Each row is a point. A path goes straight from each point to the next, and from the last back to the first. The post is the endless flat space through its rows: a point in 2 columns, a line in 3, a plane in 4, and so on, so that a path can go around it. How many times does the path go around the post? Going back the other way cancels.
(in the rows, 128 means zero)

Post (1 x 2)
[[122 136]]
Path (28 x 2)
[[ 67 178]
 [ 80 122]
 [118  59]
 [192 125]
 [181 135]
 [152 102]
 [107 114]
 [ 36 130]
 [ 99 181]
 [140 156]
 [199  73]
 [123 110]
 [ 51 129]
 [ 52 207]
 [176 203]
 [161 118]
 [146  75]
 [ 44 118]
 [ 80 153]
 [ 83 100]
 [158  91]
 [164 151]
 [125 180]
 [ 77 155]
 [101 114]
 [139  93]
 [188 147]
 [123 177]]
Times around: 0

Post (5 x 6)
[[124  63 126  88 128 141]
 [121 173 141 131 111 158]
 [165 129 170 103 135 106]
 [162 228 106 179 132 151]
 [107  43 152  80  90  90]]
Path (28 x 6)
[[175  77 199 136 138  35]
 [183 167 214 178 182 111]
 [ 49  48 195  88  40 189]
 [176 188 122 104  75 100]
 [108 144  67 100 100 146]
 [ 72 124 115 123 116 105]
 [148 135 118 150 140 126]
 [ 79  96 155 115  89 159]
 [190 123 173 123  71  78]
 [151 120 115  99  66  81]
 [121  99 141  47 167 150]
 [174 128 177 119 163  68]
 [147  85 197 131 127  74]
 [ 77  34 130 129  37 146]
 [108 187 129 140  42 138]
 [220 173  36 123 222 195]
 [160 122 123 107 178 133]
 [125 107 144 139 107 100]
 [148  91 161 103 157 200]
 [185 157 136  97 113 163]
 [166  53 112  70 149 131]
 [151 162  97 119 127 109]
 [ 54 120 185  90 119 151]
 [165 108 170 118 181 160]
 [126  55 127 120  68 134]
 [171  78 131  21 141 189]
 [122 120  73  66 140 143]
 [ 36 130 167  75 110 224]]
Times around: 5

Post (11 x 12)
[[104 149 129 158  93 147 122 166 155 101  94  81]
 [170 145 164 178 109 129 143 148 174 158 132 204]
 [122 165 107 133 132 109 109 121 110  82 127 122]
 [177 114  91 158 117 152  86 146  96 166 148 134]
 [110 182 174 112 105 123 145 165 193 100 195 119]
 [142 145 146 212 203 143 147 187 156 117 113 158]
 [ 94 109 126 133 118 115 122 125 140 139  98 173]
 [115 179 133 118 113 119 134 116 118 177 139 131]
 [118 142 121  76 114  85  99 158 136  93 114  68]
 [121 101  42  84  74 134 108 172 125 115  46 100]
 [163  86  98 118 103 195 121  82 122 181  71 179]]
Path (24 x 12)
[[151 174 163  99 104 116 132  86 164 175 164 187]
 [210 156 156 166 120 167 123 113 172  98 132 113]
 [150 201 145 142 126  36  71  77 150  80 193 159]
 [112 125 129 133 145  56  79 163 142  72 129 145]
 [148 144 181 136 126 214 138 133 155  61 149 139]
 [120 137 149  69 160  82 150 193 188 144  59 134]
 [115 117  89 158  99 124 117 116 139 150 113 221]
 [148 106  58 231 183  70  98 204  89 154 114 121]
 [116 178 115 112 128  52 142 205 128  88 119 135]
 [172 158 182 161 116  98  58 141 109 152 181 142]
 [ 79 122  82 145 157 117  96 182 127 129 126 107]
 [125  52  47 111  81 104 106 178 149 188  81 173]
 [131 149 193 120 147 117 179 138 223  29 125 178]
 [168 106 104 140 164 140  81 116  36 137 147 140]
 [ 73  78 135 124 156 182 118 114 152 108 121 178]
 [123 137 121 150 249 112 117 174 167 104 184 120]
 [230  97  93 137 105 154  97 150 126 114 205 101]
 [115  47  86 130 156 137 151 160  94 147  39 173]
 [160 158 116 117  92 117 163 133 149 106 145 177]
 [207 151  53 192 117 100 106  86  52 180 128 178]
 [ 71  71 115 155 146  71 155 227 126 116  42 164]
 [108 141 153 170 187 183 188 183 150 167  84  63]
 [140 101  81 166 190 108  98 187 123  90  82 109]
 [131  98 110 143  87 117  83 129 108 237 116 162]]
Times around: 2
